Rows are points. The points of each table are mixes of a few directions, plus a little noise. Count the directions of each table, and those that both share. Where both have some left over, give the other angles between the two spaces (their principal angles), to ten degrees, smallest first.
In the rows, zero is written as 128.

First:
[[137 159]
 [142 176]
 [139 165]
 [140 170]
 [107  55]
 [103  43]]
Second:
[[144 179]
 [107  49]
 [119  98]
 [143 181]]
Directions: first 1, second 1, shared 1

First:
[[198  86 175 241]
 [ 66 115  94  91]
 [ 79 138 159 167]
 [169 154 116  85]
 [132 128 114 105]
 [124 147 110  80]]
Second, 8 rows:
[[126  74 217  72]
 [129 101 170 101]
 [128 152  88 154]
 [128 145 101 146]
 [129 155  85 156]
 [127 159  77 160]
 [127  68 228  68]
 [131 169  62 170]]
Directions: first 3, second 1, shared 0; angles 90

First (10 x 8):
[[131  96 152  54 184  18 215 174]
 [171 144 141 146 151 164  84 115]
 [165 142 139 145 148 160  89 116]
 [159 155 127 177 121 206  54  97]
 [ 97 113 122 107 117  92 167 141]
 [116 144 110 170  88 188  84 104]
 [ 63 138  86 175  37 188 102 100]
 [125 111 137  90 151  72 175 151]
 [187 142 152 134 175 150  91 122]
 [ 66  95 115  80 108  44 217 158]]
Second:
[[142  66 114 164 124 168  20 136]
 [151 128 146 193 128 167 125  70]
 [135  31 175 153 179 105 148 117]
 [166 133 132  81 174 119  82 174]
 [122 151 101 103 106 142  83 160]
 [132 185 132  70 153 143 116 163]
 [ 69 139 109 164  60  99 224  86]
 [134 163  91  46 126  57 134 194]
 [ 48 109 138 165  81 136 213  84]
 [177 173 145 147 151 136 138  99]]
Directions: first 2, second 5, shared 2

First:
[[128 154 128 132 122 114 111 141 117 131 134 136]
 [125 183 127 136 115 102  96 155 104 135 140 148]
 [134  74 129 122 136 149 152 104 152 117 119 108]
 [140  19 129 114 147 170 175  79 177 106 112  88]
 [127 177 127 135 116 106  99 150 108 134 139 146]
 [140 188 127 139  99  83  61 163 107 121 150 148]
 [ 80 197 129 128 158 159 197 138  85 190 110 159]
 [159  42 128 122 121 131 111 100 171  84 131  95]
 [120 120 129 125 139 142 150 120 129 135 121 126]]
Second, 8 rows:
[[124 131 129 129 130 127 126 125 133 125 129 129]
 [ 24 204 150 116 190  88 108  15 249  74 168 151]
 [171  96 118 134 102 144 136 174  79 151 112 118]
 [122 133 129 128 132 126 127 121 134 125 130 129]
 [128 128 128 130 128 127 128 127 130 128 127 128]
 [119 133 130 128 134 125 126 121 139 124 132 130]
 [177  91 118 133  99 146 138 180  75 154 109 118]
 [159 104 121 133 108 139 135 162  91 144 117 121]]
Directions: first 2, second 1, shared 0; angles 90

First:
[[133 122 171 103 171 177 118 148 117 158 130 115 131 185 165 147 135 110]
 [ 75 136 119 122 150 136 185 104 110 184 159 167 152 110 179 142 117  90]
 [ 60 151 111 159 121 127 156  60 157 189 209 233 161 108 102  89  83  44]
 [111 134 149 146 134 154 100  97 162 155 179 186 137 165  85  95 101  70]
 [185 117  98 130  88  78 109 164 119  46  57  52  97  89 109 137 162 217]
 [171 123 118 148  91 100  81 132 151  68 108 109 108 120  61 102 134 163]
 [161 121 130 106 133 124 130 169 102 100  78  65 112 125 162 156 157 179]
 [167 120 110 119 112 100 132 161 107  80  72  62 107 100 140 147 157 193]
 [ 98 130 145 121 154 159 144 114 128 175 157 159 147 150 154 131 116  87]]
Second, 11 rows:
[[141  98 149 128 172 118 112 161 121 175 141 196 226 146  82 118 119  94]
 [ 88 153 146 160 126  86 149 112  88 166 177 149 183 122  83 120 105  88]
 [160  98 124 115 162 139 114 157 138 141 101 162 169 133 134 129 135 135]
 [136 103 131 139 132 161 103 144 143  94  74 112  94 141 112 127 145 158]
 [ 63 192 139 166  50 105 147  67 108  87 176  46  30 121  98 121 114 121]
 [202 134 114 149  94 110  66 135 152  50  78  84  89 126  96 109 140 194]
 [140 128 115 102 144 125 148 130 129 154 142 149 154 117 172 136 125 119]
 [153 160 130 188 116  49 109 124  90 128 138 141 205 109  57 105 108 136]
 [112 130  77 131 133 168 183 114 122 103  39  85  54  85 249 166 155 193]
 [132  91 131  44 157 187 138 145 171 159 156 154 110 152 194 144 137  94]
 [ 83 122 154  88 123 162 140 118 145 150 187 128  93 157 131 131 124  75]]
Directions: first 3, second 5, shared 1; angles 30, 50

First (8 x 24):
[[141 202 137 132 136 110 144 165 129 130 141 145 124 157 181 141 149 111
  170 114 113 140 144 143]
 [124 104 119 142 122 152 121  99 130 113 135 117 139 132 121 135  96 133
  103 123 114 125 125 110]
 [108   8 113 123 116 158 103  68 123 126 107 102 136  82  40 109  93 158
   61 154 153 111 104 102]
 [145 215 128 160 129 136 142 143 134 107 164 139 141 186 211 159 112 103
  158  92  76 141 152 126]
 [124  93 112 159 116 172 115  77 129  98 147 110 152 141 125 144  71 133
   85 115  97 124 127  95]
 [122 105 136  96 132 100 128 149 125 154 101 132 109  93  89 104 167 138
  137 152 170 124 116 146]
 [131 147 133 124 131 118 133 142 129 133 127 134 123 132 139 128 141 124
  144 127 130 131 131 136]
 [129 150 144  90 139  78 140 181 124 163 102 145 101 104 118 105 193 127
  169 146 171 132 125 164]]
Second, 9 rows:
[[133 106 123 135 132 154 122 103 135 115 141 117 147 127 115 130 113 132
  130 129 108 125 121 102]
 [144  77 131 105 148 156 119  99 147 128 138 108 157  95  69 107 151 142
  173 155 116 120 100  89]
 [108 102 124 128 113 113 123 129 114 137 104 131 106 117 115 124 116 135
   79 130 160 126 132 149]
 [102  76 134  85 119  71 124 160 109 173  66 138  80  70  67  93 170 146
   90 163 218 120 115 177]
 [110 107 112 162 104 146 120  99 114 109 128 123 124 146 142 146  66 130
   51 109 125 126 140 126]
 [147 139 135 117 146 138 132 128 141 125 144 124 147 125 123 124 151 126
  183 135 106 130 117 109]
 [163 249 142 141 148 126 152 168 144 114 173 144 147 184 218 153 155  96
  222  99  69 145 147 125]
 [134 192 129 149 125 122 140 149 125 118 145 141 127 167 190 150 118 111
  138 102 104 138 149 138]
 [114 100 122 131 116 124 122 120 117 130 111 127 116 119 112 124 111 135
   85 130 148 123 130 137]]
Directions: first 2, second 3, shared 2

First:
[[167 109 117  80 127  80 129 112 135 154 190  73 137  71  85 114  69 117
  120  88 106  96  97 136 137 123 120 143 135 127 119  87]
 [127 130 122 155 113 162 122 129 139 133 103 156 128 151 148 144 146 152
  139 157 146 143 174  98 149 128 111  97 150 110  90 158]
 [178  90 100  92 133  81 121 110 149 162 178  62 139  62  83 124  81 138
  133  77 105  90 105 123 137 118 114 141 136 128 102 103]
 [105 193 168 121 124 135 155 137 112 106 144 167 142 164 150  80 129  80
  117 169 139 161 110 160 110 155 149 136 126 117 174 112]
 [ 88 169 149 174 137 167 143 150 125  95  61 187 133 196 183 116 199 129
  140 180 147 172 145 127 103 152 146 130 112 130 153 166]
 [151 114 128  95  63 157 111 106 125 172 205 140 106 101  95 166  26 132
  100 138 157 113 198  85 214  91  76  45 211  73  44 111]
 [176  96 102  95 158  57 127 115 148 147 162  47 151  63  89 100 109 127
  139  67  85  94  65 149 100 138 138 183 102 149 140  97]
 [ 67 125 148 135 175 111 128 154  84  70  87 131 103 151 133 135 173  97
  113  98 104 121  52 195  63 121 184 192  51 192 241 109]
 [ 92 123 115 207 121 205 115 144 136 114  22 193 113 197 187 175 216 183
  150 179 162 161 207  82 141 124 115  89 134 126  88 206]]
Second:
[[113 148 123 147 195 154  86  89 139 107  31 132 128 111 175 148 135 159
  178  83 143 124 222 131 159  83  92  76 125 179 165 205]
 [137  84 109 182 151 138 121 152 125 106  59 127 121 148 134 148 219 162
  142 121 117 120  94 112  79 133 146 162  80 143 129 161]
 [183 202 183 112 211 149 113  32 131 113 101 129 160  80 176  81  58  97
  158  50 143 119 219 131 193  74  72  11 128 124 178 197]
 [ 48 139 142  99  94 149 140 101 123 156 180 148 102 130 140 186  44 118
   85 127 137 138 198 142 219  95 107  58 158 126 103 103]
 [152 114 130 145 102 122 181 123 148 163 174 121 153 141 132 113 148 130
  104 149 110 144  96 104 134 166 138 122 110  75  65 114]
 [ 93 117 136 106  76 124 153 142 114 147 200 137 109 139 104 151  90 107
   80 150 125 131 105 135 148 132 143 128 142 104 101  74]
 [ 92  97 135 121  91 134 137 154  96 123 167 141  94 146  98 166 116 112
   80 137 123 118  87 138 124 118 152 142 120 120 126  88]
 [103  65  61 177 124 119  95 205 138 109  37 121 110 160 117 161 249 191
  166 165 121 129  84 121  42 160 162 238 109 180 125 142]
 [179 190 142  65 103  87 141 118 146 151 213 111 168  96 106  47  56  83
  137 154 136 140 121 138 132 162 118 137 186  96 128  83]
 [179 123 118 126 132 101 113 167 120 105 117 115 137 125  96  81 171 121
  150 142 125 116  55 131  49 157 152 206 123 132 159 115]]
Directions: first 4, second 5, shared 2; angles 40, 90

First, 8 rows:
[[155 110 128 151 118 111 112 107 135 108  85 147 111 110 107  89 135 140
  132 149 151 138 147 128 128 129 140  97  86 128 113 144]
 [110 141 126 114 136 139 138 142 122 141 157 115 138 141 143 154 122 120
  127 113 111 121 116 129 128 126 121 149 156 128 137 116]
 [173  97 130 165 112 100 105  94 143  94  58 161  99  99  94  65 138 146
  131 163 166 145 158 128 129 131 148  75  60 128 104 156]
 [166 102 129 159 114 102 108 102 139  99  69 154 105 103 101  75 137 143
  131 158 160 141 152 127 128 132 144  84  71 129 108 152]
 [100 148 127 103 138 146 143 150 120 150 173 107 146 149 150 169 121 117
  124 106 105 117 110 129 128 126 117 164 171 128 143 110]
 [ 96 149 126 103 139 147 146 152 118 153 177 105 147 148 151 172 122 116
  124 104 101 116 107 129 128 125 115 163 176 127 144 109]
 [100 149 127 105 140 146 144 152 118 150 173 108 146 147 150 170 122 116
  125 104 102 118 109 129 128 124 116 163 172 127 143 110]
 [126 129 128 127 130 130 129 130 127 129 131 126 131 129 129 131 128 127
  129 126 126 127 127 129 128 127 127 130 131 127 129 127]]
Second (9 x 32):
[[121 122 118 129 129 138 110 100 144 139  98 106 127 130 148 160 138 138
  145 105 133 142 136 120 145 148 122 148  99 137 120  94]
 [157  90 149 136 138 128 176  78 117  99 108 116 173 196 112 115 120 122
  132 197   7 127 101 121  70  61  98  79 143 116 183 151]
 [115 138 125 126 122 121 138 165 120 139 166 165  98  83 111 112 116 102
  104 119 180 122 124 134 123 138 145 128 153 125 100 137]
 [117 143 134 132 127 123 115 156 137 129 146 102 106 123 147 139 117 130
  128 121 159 150 154 129 150 147 127 123 104 116 137 127]
 [135 119 136 133 135 134 141 146 108 119 151 132 122 118 112 129 135 122
  100 107 140 123 105 133 115 145 119 115 121 146  95 139]
 [131 150  98  98 131 118 116 165 121 121 128 139 125 114 113 102 135 150
  107 115 138  95 106 147 119 127 135 127 138 132 116 140]
 [126 108 117 121 131 121 152  90 143 129 100 128 131 148 125 131 111 110
  137 171  71 138 119 120  88  83 117 104 138 106 164 113]
 [131 139 138 136 122 131 107 124 132 129 122 117 143 141 144 129 136 146
  150 126 133 129 152 126 161 137 135 149 125 130 140 132]
 [120 142 136 142 116 139  98 128 130 148 135 146 127 101 140 137 143 133
  146  93 188 127 155 124 182 168 152 179 133 144  97 120]]
Directions: first 1, second 6, shared 0; angles 90
